Each wall is flat, endless, passes through zero and stands at right angles to its row. A trip goes straight from one point to another. List the walls that it crosses, first one first.
In the rows, 128 means zero.

Walls:
(1): [91 51]
(2): [135 115]
(3): [99 98]
(4): [177 134]
(5): [143  81]
(6): [109 113]
(7): [ 97 147]
(8): [ 74 182]
(9): [230 175]
Trips:
[109 113] to [125 193] -> 2, 5, 1, 3, 6, 9, 4
[156 162] to [104 135] -> 7, 4, 9, 6, 3, 1

Walls:
(1): [134 181 145  99 120 102 134 127  98 103  54]
(2): [119 132 144  61 119 148 206 124 181 141  94]
(3): [162 169  95 188 172 151 118 156 144  85 102]
(4): [134 106 194 158 110 111 125 208 172 123 168]
(5): [ 84 194 149 110 128  66 165 147 136 164 172]
(6): [125 122 116 148 115 115 100 125 151 159 159]
(7): [133 157 111  98 113 137  98 137 108 193 102]
(8): [135 126  65 174 121 104 143  98 139 171 100]
(9): [138 152 166 156  86 165 184 121 204  65 175]
Trips:
[ 73 249  77 127 130 119 104 123 100  95 127] to [132 177 116 189 123  79 145 151 125  96 113] -> 9, 7, 4
[ 56 148 103 135 111 100 164 117  88 192 105] to [132  90 146 152 159 123  77  68 109 161 139] -> 2, 1, 5
[137 144  97 110 184 148  96  91 122 141  87] to [ 67 129 107 127 186 142 180  94 146 148 114] -> 2, 5, 1, 7, 3
[139 175 111 148 148 111 163 139 105 112 128] to [ 97 104  79 109 130 142 172 129 101 153 144] -> 9, 2, 7, 1, 3

Walls:
(1): [118  86 100  70 183 133  98  33 116 242 128 190 105 159 164 115 140 161
 143 188 122 122 221  97 168 144 169 136 163 127 140 175]
(2): [ 25 138 147 146  71 153 121 163 148 132 113 129  96 123 119 157 110 209
  92 170 140  69 121 106  74  95 103 124 173 154  92 178]
(3): [170 146 190 175 102 139 113  97 111 162 145  80 144 187  37 132 147 114
 134 161 111 104  78 135 243 124 133  88 131 157  82  65]
(4): [164 198  87 117 121 101  99 117 144 124 182 114 164 120 135 171  73 143
 191 119 130  91 163 124 140 154 185 170  87  95 134 106]
(5): [185 146 158  64 111 119 160 185 140 163  78 183  65 156 109 173 171 209
  73  67 126  47 195 151 187  62 141 140 157 128 135 151]
(6): [107  73  73 165  93 157  87  88 180 137 154  91 178 102  81  78  87 144
 110 146 171 102 162  94 133 160  45 150 120  70 171 124]
(7): [105 125 159 177 228  77 151  88 138 161 140 145  31  26 173  91 170 200
  94  77 203 171 186 167  33 111  74 186 139 100 144 167]
(8): [137  97 115 121 158 111  89 189 181  62 174 117  59  84 144 193 137 134
 131 111 151  98  67  91 159 137 138 167 118  48 184  67]
Trips:
[ 66  77 190 221 155 141  97 134  92  93  99 175 137 128 164 126 153 109
 120 158 142 127  56  94 145 151 185  70 135 203 102  69] to [160 179 160 149 139  92 118 186 172  54 145 108 143  93 126 163 156  82
 109 189  80  99  89  62 204 116  98 138 147 113  92  53] -> 2, 4
[ 99 120 127 170 118 147  90 130 201 102 190  83  81 176 134 200 105  81
 111 152  68  77 133  61 186 151  87 141 131  39 147 151] to [171 172 110 137 187  75 128  53 159 155  77 142 145 124 159  83 206 170
 198 151 174 105 114 140 134 193 132 124  58  96 173  47] -> 1, 2, 7
[164 155 128  71 112 148 104 198  61 154 124 177 133 119 112 129 121 117
  73 133 119 142  81 174  66 125 109 129  85 118 100 129] to [ 73  70 151  69  71 126 147 144  91  96 164 145 142 138 169 151  78  86
 205  98 147 127 123 120 155 135 179 102 176  76 156 196] -> 8, 4, 5, 1
[ 64 123 169  83 152 200 173  74 208 173 225 108 173 115  92 115  78 141
 138 110  88 100  79 147  84 117  99 171  63 117 154 130] to [124 111 158 207 144  34 176 207 164 142  72  48 125 171 104 124 172 103
  65 100 146 150  56 117 101  38 122  62 109  52 117 129] -> 3, 4, 6, 5
[138 172 179 164 118 146 162  69 132 178 117  84 187 142  60 147 114 163
 121 163 202 110 123 115   7 158 160  82  70 169  94 192] to [133  96 131  79  46  89 102 135 159 168 178  95 171 175 198 105 144 116
 169 187 141 198 133  94 164 122 153 103 108  87 152 127] -> 1, 7, 2, 8
[106 114 121 133 101  93  94 216 215 127 121 140 123  86  73 123  87  83
  88 140 165 186 161 145 116 172 109 217  87 160  92 134] to [138  81  88 109 150 140 164 145  73  77 113 160  47 141  94 103  89 119
 147 117 126 130 174 179  65 116  72  67 172 145  77 106] -> 4, 8, 5, 6

Walls:
(1): [ 68 155 138 154 186 138 166 134  75 116  55 162 144 163 136 132 126  98
 128 109 107  85 166 188 153 118  72 154 163 143  65 113 121 146 118  91
  70 169 154 104  77 122 192 118 130  80 145 136]
(2): [116 127 146 118 112 157  75 152 166 112  64 151 150  87 109 152 176  98
 126 169 124 106 170  90 161 129 191  47 182 129 146  71 166 142  90 125
 102 177 200  91 149  77 127 169  64 149 124 132]
(3): [102 103 134 159 174 170 160 130  88 147 121 176 170  47 121 178  88 123
 117 134 142 113 161  94 100 138 129 155 182  95 155 180 117  90 128 151
 157 126 106 126 115 125 169 106 127 155 163 131]
(4): [222 102 110  97 106 132 107  73 114 197 189 134  87  87 107 116  57 133
 118  92 139  85 180 108 134 102 138 107 178 173 139 139  77 129 175 132
 108 195 159  65 121 192  86  80 130 150 123 116]
(5): [123  63 137 200 135 221 173 168 117 126 133 164 132 195 118  90 138  84
 139 142 119 141 182 103 130 154 114 123 113 106 110 129 145 197 181  94
  86  95 131 111 119  93 158 203  97 128 146 127]
(6): [118  87 103 141  78  90 104 167 109 136 144 181 114 121  98 191 105  57
 127 112 170  48 167  80 142 141 147 152 166 137 124 100 132 145 128  98
  93 152 153 131  83 119 118 129 143  92 189 152]
(7): [ 73 129 140 111 178  77 127 100 130 147  77  97  96 137 173 122  88 108
 123 116 155  92  93 169 126  66 130 104 187 119 118 135  97  99 121  91
 142  76 118 106  50 137 141 109 155  96 155 151]
(8): [148 113 144 145 194 180  70 158 189  64  96 112  87 157 114 139 150  76
 150 133 166 135 135 130 130 103 165 135 106 107 154 158 108  89 171 134
 144 106 175 165 185 123 107 147 138 168 148 117]
Trips:
[191 153 181 189  72  98 148 149 141 167 134 146 154  91  97  72  94 147
 145 165 165 147 154 153  82  79 180  62 102 111 117 164 154 108 142 166
 155 124 165 182 133 112 182 131 118 218  53 122] to [138 190 137 100 194 143  87 135 135 144 179 111 135 162 189 195 148  82
 137 158 145 138 149 109 130 153 108  53  76 115 102 114 182 132 142 139
 178 201 178 159  94 143 143  44 170 110  93 112] -> 3, 1
[195  91 159  81 141 129 102  80 125 158 164 173 116  77 172 181 166 120
 110 168 121 128 171  68  95 134  94  94 137 131 153  79 124 168 133 137
 153 161 113 171 109 111  74 132 142 123  98 112] to [ 94 141 113 131  91 142 130 120  91  47 157  88 128 110 171 142 118  84
  73  99 107 120  91 103 132 132 113 108 249 166 111 118 188 144  93  98
 115  83 151 188  92 212 159 126 141 121 115 152] -> 7, 1, 4
[138 126 139  96 161 167 129 172 139 141 111 110 161 156 118 131 111 109
 139 189 159  89 128  70 153 177 113 109 114 101 150  95 108 121 115 119
  46  65  90 114 158 102  99 133 130  85 130  87] to [ 96 170 171 135 164  92 168 145 161 101  90 132 142 102 203 137 128 187
 102 141 151 119  88 107 133 131 192 155 124 134  94  95 140 166  63  28
 151 143 123 146 119 120 145  54  58  77 124 107] -> 1, 7, 8, 5, 6
[139 198 130  52  49 129 146 173 198 108  87 122  81 110 143 165  78  73
 111 126 131 147 116 144 153  48 129 151 173  94 131 108 139  51 146 176
 144  93 119 158 159 100 144 126 187 109 134 121] to [139 106 118 124  89  86 128 135 120  61 134  83 115 172  61 154 136 142
  98 169  97 114  77 168 137  77 157 113 102 135 206  71 107 134 107 105
 147 192 138 138 189 147 172 135 114 146 150 127] -> 6, 7
[ 89 159  92 138 144  76  83 142  98  74 153  90 130 170 108  99  79 124
 107  91 157 100  83  13 173 121 111 140 138  91 123 116 122 139  97 116
 158 152 113 116 127 216 134 124 106 126 122 146] to [ 93  71 172 101  84 184 115 147 137 128 127 104 120 166 140 149  80 174
 107  94 194  93 162 129 138 140  85 127 163 151 102  77 122 153 121 108
 136  83 149 110 123 155  85 185 161  95 126 161] -> 1, 5, 2

Walls:
(1): [140 134 159  92  82 138 102 132 184 109 136 119 129 152 132  94 176 158
 151  83 115 125 204 129 122 113 149 120 172 111 196  24 142 187 121 135
 130 138 137  97 138 149  93 165 113 129 105  94]
(2): [146  96  94 114  75 168  83 207 156 157 130 129 106 149 115 112 189  66
 154 137 108 207 132 124  64 100 158 148 120 162 165 116 178 134 148  71
 136 113  71 117 162 162  99 185 151 150 175 101]
(3): [ 75 141 121  95 195 126 101 199 126 127 146 105 112 146 115 123  74  72
  85 132  88 151  87 113 106 157 164  98  76  75 153 157  91 113 131  63
  89 118 146  94 135 167 140 145 101 103 111 142]
(4): [100 131 116 112 130  93 150 132 111 121 135 162 110 141 138 160 181 115
 130 135 148 114 167 133  92  99 104 171 125  96 140 108 116 125 202 111
 204 135 109 176  66 119 145  71 135  90 108  99]
(5): [ 78 123 155 126 126 159 127 141 119 112 122 114  68 131  77 119 135 144
 104 112  83 102  81 213 114  89 147 194  96 119 107 107 147 133 169 103
 184 107 111  68 131 124 111 166 127 168 144 131]
(6): [145 143  56 182 149  86 101 168 150 108 127  81 134 133 106 139 107 134
 115 107 152 143 164 104 127 137  88 156 110 120 127 152 110 141 131 145
 102  62 151  79 108 119  89 133 126 162 127 141]
Trips:
[157 139 166 163 158 191  59 126 114 152 146 115 179 157 103 138  69 125
 196 157 160 202 180 121 107  99 108  89 107 190 123 195  96 129 156 105
 191 113 129 148 123 115 210  88 123  81  84 113] to [129 205 143 150 133 179 103  75 124 157  75 165  87 119  60 140  85  71
 142 120  66  82  98 218 199 167 124 171 133  68 144 103 102 113 249 183
 137 128 114 108  86  75  37 107  78 154 129  85] -> 2, 5, 3, 6
[115  97 119 179 173 145  71  45 126 129 110 125 141 182 154 110 171 172
 135 150  88 106 129  81 134  61 120 114 131 183 141 144  45 129 192 144
 105 109 141 139  93 121 151  76  80 169 201 161] to [145  85 113 132  90 104  64 185 121 113  80 172 116  70 148 138 100 108
 113 141 132  94 184 202 114  98 124 121 133  94 109 114 154 149 124 104
 142 161 158 155 159 108  62 107 144 151 107 150] -> 5, 1, 2
[141  99 116  87  91 124 104 181  87 149 158  87 141 125 145 192 132 156
 113 138 157 114 114 142 136 154  92  78 195  38 123 120 207  60 110  53
 155 172 171 134  80 103 140 193 149 153  94 128] to [ 78 181 149  89 165  93 140 115 141 147 153 118 127 140 145 148  81  95
  90 188 103  85 120 115  88 167 132 127 105  94 131 112 226 138 152 117
 123 106 187 157 118 126  77 223 166 173  62 151] -> 5, 2, 4, 6
[186 105 117 124 129 101 121 141 149 153  99 123 184 157 120 140 137 138
 128 159 126  61 101 183  96 102 111 183 133  70  78 152  67 178  82 133
 110 172  82 154  86 140 137  88 110 103 115  97] to [150  90 141 161  96 163 134  76 157 132 141 146  90 109  82 127 104 129
 108 110  78 171 113 120 116 106  99 166  98  97  80 171  95 153 196 160
 121  90 175 142 130 169 138  88  93 121  97 152] -> 6, 5, 3
[100 107 133 134 103 167 126 184  84 181  92 122  87 102 101 132 147 130
 105 218  90  86  80 139  82 165  65 103  92 159 141  78  98 169 174  93
 130 148 143 180 184 182 142 111 154 109 142  92] to [156  50 173 116 135 139 116 147 143  67 150 138 117 189 163 182 200 134
  70  58 111 146 182 159  90 142 104  93  89 129  78  99 174 125 134 149
 140 136 146  86  71 127 123 144 161 162 114  74] -> 1, 3, 6
[ 98 134 128 174 162 135 155 160 246  97 153 155  97 189  57  96  97 150
 109 191  76 153 100 146 129 108 127 134  62 133 154  73 166 128 101 148
 102 125 132 141 124 101 102  95 164 163 162 107] to [151 138 108  68 174 164 172 128 138 178  65 113 135 109  87 145  76 139
 136  33 141 146 105  57 139 193 133  73  99 100 126 188  99 126  74 179
 114 126 137 134 163 153 157 210  52 154  77 187] -> 1, 2, 5
